Each row of a before or after table is a point. The points were changed in one or more steps. Then noise was added and the rows were shuffled. The steps act on columns, c1 being the first. Name the steps. A step turns or swaps two columns, mirrors them in a line or flattens them onto one, adds a multiple of one to another, or multiplies or shifts one. Angles are multiples of 10 degrees, from the lower column toward the higher: turns from -170 to 170, lines from 10 to 170 but not 90. Use the fewest steps. Two steps may share a column if one is a turn and the other turns, adds or multiplies; they go together, in the order done. Otherwise the lowest column goes first.

Before:
[[ 49  -6 -27]
 [-35  29 -10]
 [ -7  17  29]
 [  1  23  29]
 [ -1  28 -54]
 [ -9  22   4]
 [ 10  33   3]
 [ 30 -44 -16]
 [ 43  23 -23]
 [ 40  20 -13]
 [ 47  25 -49]
 [ 19 -12 -20]
 [-35  22  16]
 [ 52 -39 -58]]
After (14 x 3):
[[  3 -64   0]
 [ 32  13  -2]
 [  1 -22  -1]
 [ 27 -42   3]
 [ 23  18  -1]
 [ 13  21   0]
 [  1  46  -1]
 [ 18  16   0]
 [-15 -54   0]
 [ 40 -19   0]
 [ 44 -20   1]
 [ 47 -19  -2]
 [ -6  42   2]
 [ 10  17  -1]]
Steps: turn c1 and c2 by -50 degrees; multiply c3 by 0

Before:
[[  1  37  -5 -11]
 [-21  -8   8 -10]
 [-15   6 -11  -3]
 [-18  -3   1  -3]
 [ -5  -8   2 -12]
 [  0   1  14   3]
 [ -6  -8  -7  50]
 [-24  95   2  -2]
 [ -9  -4  33   2]]
After:
[[  1   0  -4  -4]
 [ -3  -5 -11  -2]
 [ -2  -5  26 -25]
 [  3   5  10  -5]
 [ -1   4 -15  -8]
 [ -4 -18   5   5]
 [ -1  -1  11  46]
 [  1 -26  77 -50]
 [  1 -30 -18   3]]
Steps: multiply c1 by 0; turn c2 and c4 by -30 degrees; turn c2 and c3 by 110 degrees

Before:
[[  9  -8  48  12  20  83  32  -7]
 [ 70  -9 -25 -12 -13   7 -10  -6]
 [-31 -57   4  21  18  21  10 -51]
 [  8 -23 -35   4  54  -5  -6 -46]
 [ 21  14 -30   1   0 -14 -11   7]
 [ 33 -23  39  21  22  53   9  31]
 [ 18  30 -30  -9  -6 -16 -23  -8]
 [-36 -44 -10 -37  24 -25 -15 -36]
 [  8   4 -54   5 -36   4  -3  11]
 [ -8   3  48  40 -30  24  25  -1]
 [ -8 -21 -41   1  27   0 -18 -13]
 [-37 -40 -14   3  13  -6  16 -55]
 [  0 -24  33  12  28  33  65   2]
 [ -4 -28  51  33  19  12  22   4]]
After (14 x 8):
[[ 23  31  10  35  27 -26  26 -10]
 [ 63   8  -9 -23 -14  -6 -15   1]
 [-40 -23 -36 -11   4 -45   1 -41]
 [-32  -7   2 -17 -14 -45   9 -55]
 [-27  24  21   3 -11 -56   8 -53]
 [-14   2   2 -38  18 -24  -3 -24]
 [ 20  81  13  49  14  -6  13 -12]
 [  7   3   2 -51 -26   6  -3  27]
 [  4  11  34  48  19 -26   8  -4]
 [  3  -2   8 -36  22 -22   0 -68]
 [  6  23  40  51 -27   4  10  15]
 [ 14 -17   3 -29   4  14  -8   6]
 [ 34  52  16  39  38 -22   2  17]
 [  8 -13  -8 -33 -11  30 -11  -2]]
Steps: turn c1 and c7 by -20 degrees; multiply c7 by 0.4; swap c2 and c6; swap c3 and c4; turn c5 and c8 by -30 degrees

Before (14 x 11):
[[  7  -5   6  18  33   1 -20   3 -40 -18  -8]
 [-21  -5 -12  -8   7 -23  17  12 -24  -9  11]
 [ 37   5  41 -16 -24  19  -6  28  18 -11 -35]
 [ 21   2  -2  19  -7 -51  -3  15  -8 -12  13]
 [  3  43   7 -32 -50  24 -28  46   3 -52   1]
 [  4 -39  82 -19 -13 -81   3 -56  42  33  34]
 [ 24  19  -4  -5  22 -13 -14  27  -2  -4  39]
 [  0   0   5  24  -2   3  16  -7  10 -23  21]
 [-16  23   4  -2   7 -28  -7  28  26   6  13]
 [ 21   0  -8   9  11   1 -40  -3 -20   8   1]
 [ 25 -23   4 -26   7 -19  -6   3  19 -12   9]
 [ 32  38  26 -29 -49  40  11  31 -13 -11  -9]
 [  7  12  33 -10 -10  16   0  60  -5 -39  13]
 [ -7 -23 -11  13  -4  -9 -23  42  -4   5  30]]
After (14 x 11):
[[-19 -14 -12   3   0  -5   7 -49  21   7  11]
 [ 17   8 -23 -23 -13   1   6   6   6 -25   9]
 [-24  17  -5  -2  56 -48 -13 -37   7 -51   0]
 [ -1 -20   7  11   0   5  35 -16 -23  -6  15]
 [-23 -48 -14 -18  -2 -31  -9  -5  -3   9  24]
 [-10  -8   5  -1 -33   1 -20   1 -34 -17 -11]
 [ 31  38 -11   2  56 -50 -21 -25 -10 -14 -24]
 [-25  -3   0   0 -14   5 -42   5 -22  12   5]
 [  2 -27  -8  35  12   9 -27  10  19  -4   2]
 [  6 -14 -31   0  13 -58  -8 -30  -4 -35 -10]
 [  8 -36  -7 -17  -5  23 -22 -36 -10 -19   8]
 [  4 -11 -27  14 -22 -15 -33 -37  -3  -8  28]
 [  6 -41 -83  10  16  96  -3  12  41  36 -22]
 [ 12  -1  -6   0  30 -38 -36  -2  16 -12 -48]]
Steps: turn c1 and c7 by -60 degrees; turn c6 and c8 by 130 degrees; turn c2 and c8 by -50 degrees; mirror c3 and c11 in the line at 110 degrees; turn c4 and c5 by -150 degrees

Before (9 x 12):
[[  5  66 -24   7 -23  14 -17 -11  41  18 -21   4]
 [-20 -13  -7 -16 -41  -6   9 -19   3   7  12  16]
 [ 23  35 -32 -30 -38  11  35 -22  22   5  40 -11]
 [-26 -10 -13 -33 -48  24  24  43   2  12   8   8]
 [ 33   9  29   6 -44  28 -23  19 -31  45  -3 -26]
 [  4   4 -46 -24 -16 -36  -3 -16 -24  -9  -3 -16]
 [-21   7  22 -16  20  20 -25  38 -32 -11  25   9]
 [ -6  52  17  19 -40 -37  -7 -14   9  32  -6 -42]
 [  8  37 -39  17   0 -40  27 -26   2  32  28 -31]]
After (9 x 12):
[[ -2  14  25 -15 -61 -12  -7  74  23  24  24  10]
 [ 27  22 -55  18 -22  35 -43 -54  14 -28  29 -29]
 [ -8 -16  21 -33  45  16  -2  87   4 -11   8   8]
 [ 24  52  -4   7  38  46  40 -22 -25 -38 -25   4]
 [ 24 -13 -50 -21  16  29  10 -32  19  19   1 -16]
 [ 49  20  36   4  28 -13  43  38  50 -22  -3 -25]
 [ 14  56 -36  20  38 -11  33 -27   7 -31  -5 -39]
 [ -2 -18  -6 -14  25  -1   6 -40  -1  -5  13  15]
 [ 44  22  -6 -27  -2  45 -42 -47 -15 -16  39 -10]]
Steps: shift c1 by 20; turn c2 and c3 by -20 degrees; turn c3 and c6 by -70 degrees; add 1.5 times c11 to c5; turn c5 and c7 by -150 degrees; multiply c8 by 2; turn c9 and c10 by -150 degrees

Before, 10 rows:
[[ 21  59 -39 -10  33 -27   9  26  55 -15  27  43 -21  -4  41 -29  48  21]
 [  6  33   4  59 -14  11 -17  -5   5  43  51  50  29 -41  21  -7  23  15]
 [-31 -11 -39   3 -15 -32 -18 -38  -1  38 -34 -48 -10 -31 -41 -33  17 -52]
 [  4   2  12  23  23 -21  -1 -13   2  -7  -8 -29 -51  -9 -28   6   3  48]
 [  4 -11  -2   4  15  45   4 -15   1  20   5  -3 -19   9 -30  12  23 -31]
 [ 15 -15   6  -2  29   2  12   3   1 -32  47  -6 -10  -1 -28  11  25  29]
 [ 20  -1  13 -23  -1  16  -4 -48  18  47  16 -61  -4  38  -5 -56 -13 -40]
 [ 10 -30  -7  53  45  30  18 -26   4 -13  -3 -22  11 -45 -53  21  31  11]
 [-13 -13 -91 -12   4  38   3  -4  -7  -2   3 -57 -46  34 -32  -3   8  34]
 [-46  12   5  30  -6  21 -16  30 -29  10 -18  18   1 -15  34 -29 -39 -10]]
After:
[[-15 -20 -37 -13   3  38   9  14  -8   3   2 -67 -48  38   5   3 -72  34]
 [  9 -31 -20  56  43  29  24  -3   3 -12  -3 -45  16 -57 -35  20  16  11]
 [-50  20  24  33  -6  25 -20  53 -27  11 -21  27   0  -5  22 -30 -15  -5]
 [  0 -12 -14  -3  14  43   9   9   3  22   8 -18 -20   8 -24   9   7 -35]
 [ 19  61 -40 -10  28 -31  16  45  55 -18  27  57 -27  -7  15 -29  -7  21]
 [-28 -10 -24  -2 -17 -26 -20 -21  -5  37 -33 -64 -15 -20 -11 -34 -29 -56]
 [  5  34 -16  63 -12  11 -15   6   7  42  52  47  26 -31  -5  -5  18  13]
 [  5   3   0  15  26 -23  -2   2  -1  -6 -10 -39 -53 -14  -8   4   9  53]
 [ 17 -19 -12  -4  32   9   7  26   0 -32  49 -20 -13 -10 -17  11  12  33]
 [ 17   3  11 -18   0  14 -10 -31  15  50  11 -52   0  53  20 -58   5 -40]]
Steps: turn c3 and c17 by 60 degrees; multiply c3 by 0.7; shift c8 by 20; add 0.3 times c10 to c14; turn c12 and c15 by -30 degrees

Before, 11 rows:
[[ 16  28  23  -9  -7  -1  18 -19  10 -30 -23  31 -32  25  -1  20  -6 -16
   33  50]
 [ -3 -20  32  42  -7 -33  64 -12  24  -3  -5 -20  18 -26  50   3  27  19
  -24 -27]
 [ 21  10  -7  19 -43   5  -8   5 -47  62 -13  28 -54 -68 -24 -15 -20  -6
  -28 -23]
 [  0  45 -22  18 -20  14   1  13 -41  29   3  26 -14 -43 -20   5 -39   7
  -26  27]
 [-20   4  36 -15 -11 -10  32  -2  28  -4   0 -44 -10 -45  42  18  -7  -6
  -11 -31]
 [  3  33  -6  47 -13  25 -23  24 -43  35  -7  37 -12 -59 -34  -5 -24  -2
   11 -35]
 [ 16  11  36  17  12 -37  47 -13  32  -5  11 -62   1 -23  57 -34   0   3
   -2 -19]
 [ 35 -13  16  -1  -1 -42 -13  37  12 -23 -35 -10  31   1  -3  22 -29   3
   24  21]
 [  5  12   9 -14 -26 -26  61  46 -25   2   7  26  15  21   5  -1  28   3
   50  21]
 [ 15  38   8 -18 -36  -3   0  26 -15 -20 -47   9   4  31  30   2 -11  15
   23   8]
 [  7 -19  31  -2  10 -12  28 -46  20   4   2 -59  11 -17  32   7  -5  39
   10 -12]]
After (11 x 20):
[[ -8   2  30  44  18 -27  92 -12  17  -2  -7 -20  19 -28  49   0   6  26
   31 -24]
 [ 25 -21  10 -20 -23 -26 -55  24  23 -19  36  10   3  31  32   4 -31  25
  -36   9]
 [ -5  23  15   0  28 -30   8  38  33 -22  41  -8  35   2  -2  22 -44  14
  -17  21]
 [ 31 -22  -5  43 -25  11 -72  22 -25  38  21  35 -13 -61 -36  -5 -47   9
  -27 -34]
 [  1  -6  23 -10  -5  -4 -26 -20  21 -30  17  32 -34  25  -1  17 -26  -3
  -46  50]
 [ -7 -10  37 -16  -1 -14  27   0  17  -4 -26 -43 -16 -43  39  20 -25   3
    9 -30]
 [ 11  17   9 -14  -2 -36  48  46 -25   0  10  28  18  21   1  -1   6  12
  -50  15]
 [-32 -13  36  20  31 -21  33 -10  12  -8  -2 -65   2 -22  55 -28 -19  10
   -7 -17]
 [ 30 -53 -24  15 -25  -1 -71  14 -30  29  15  28 -14 -46 -22   2 -58  18
   -4  26]
 [-18  20  35  -4  13  -4  54 -47  15   4  -4 -59  10 -13  35   7 -27  49
    0 -15]
 [ 27 -25  -6  18 -36 -26 -19   8 -20  62  39  33 -54 -68 -26 -16 -37   2
   18 -23]]
Steps: turn c9 and c11 by 50 degrees; turn c1 and c11 by 120 degrees; add -1.5 times c2 to c7; turn c2 and c19 by -150 degrees; turn c5 and c6 by 40 degrees; shift c17 by -20; shift c18 by 10

Before, 9 rows:
[[-14 -27  37   6 -44   8 -30  48   3  18  17 -29 -17 -23 -32  25 -24  -8
  -62 -13  17  26  -6  24 -74 -33 -48   6  29  47 -36  -2]
 [ -9  11  -4  27   2 -20  12 -37 -35  16   2  13  22  -6  28  -2  43  11
  -16   4  14  -1  -7 -25  15  44 -22  23   3  34  17  20]
 [-34  -1  11 -45  10  20 -16 -10 -11  24  26 -12 -28   4  13  42 -23  34
   13 -17 -45  20 -34 -29 -15 -44  20   4  12  -5  17  -3]
 [-56  23  -2  22  14 -25  11 -18  -2  10 -22   2  14  -7  35 -16  26  15
   12  14 -10  -3  12  -2  18   1  -7  24  12   2   6  42]
 [-39  -7  14 -19  36  24  19   3  45  33  31  -2   1 -20   7  41   2  25
    2 -34 -28  46  -9 -25  26 -27  16  31 -15 -31  30  -4]
 [ -8  43 -25   2  11 -25  25 -23  -4 -23  -5  29  15 -14  19 -12  25   2
    7  -9   5 -18 -18  -5  25   4  21  14 -10   6   0  40]
 [  7 -18  27  -2  -4  22 -56  35   8  30  13 -14 -12  -2 -23   8 -29 -15
  -44   3  25  21 -12  15 -31 -32 -30  12  66  20 -38 -20]
 [-27  34 -33  36  -7 -34  20 -16 -23  22   7  50  39   7  39   4 -12  21
   -4   1   1 -10  -1   5  14  22  23   8   4  -9   9  20]
 [ -6 -27  46   3 -16 -31 -16  26  -9 -10 -22   7 -18 -86 -51 -24 -37  -4
  -17  17  29  -7  30  31 -23  -4 -25  53  22 -29 -33 -29]]
After (9 x 32):
[[-42  26  -7  20  16  46 -53 -40  -4   8 -19   4  17 -14 -36 -13  28  13
   -2  15  -9  -7   5   4 -19   6  -6  25  11   3  -2  39]
 [-18 -27  46   2 -17  -8  70  -7  -6  -6 -22   8 -12 -88  41 -18 -38  -6
    3  17  27  -4  34 -29  29  -8 -29  55  23 -33  30 -31]
 [-39  12  -2  24   6  -5 -41 -54 -31  18   7  13  22  -2 -22  -7  44   8
   22   1  16  -4  -2  14  -6  69 -24  22   1  34 -26  25]
 [ 10   0   9 -52  17  36 -10 -13 -13  26  28  -6 -30  -4 -26  46 -29  28
  -21 -19 -35  16 -38  19   3 -71  23  -2  15  -5 -29  -1]
 [-21 -31  39  11 -37  19  59  43   2  16  19 -26 -17 -22   4  27 -24 -11
   18 -14  15  29  -4 -38  91 -53 -48   8  31  51  24  -6]
 [-34  36 -40  34 -10  12 -61 -19 -21  29   4  50  38   5 -27   5 -13  18
   12   3   0  -6   4   3 -14  36  18   9   0 -11   7  15]
 [ 18 -18  26  -4  -5   1  70  28   6  35   9 -13 -11  -1 -20   6 -31 -11
   21   1  26  18  -3 -42  50 -54 -28  15  64  21  19 -19]
 [-33  47 -24   0   7   0 -41 -38  -1 -22  -8  37   9 -14  -5 -13  26   6
    8 -16   2 -15 -19   1 -26   9  29  14 -14   6  -6  39]
 [ 26 -13  13 -19  38  42 -21 -18  50  31  29  -8   7 -13   6  41  10  24
    9 -28 -30  45  -8  31 -22 -42  14  34 -12 -33 -25  -3]]
Steps: turn c1 and c6 by -70 degrees; add -0.5 times c30 to c1; multiply c15 by 1.6; turn c7 and c15 by 130 degrees; add -0.7 times c28 to c8; turn c19 and c25 by -150 degrees; swap c24 and c31; multiply c26 by 1.6
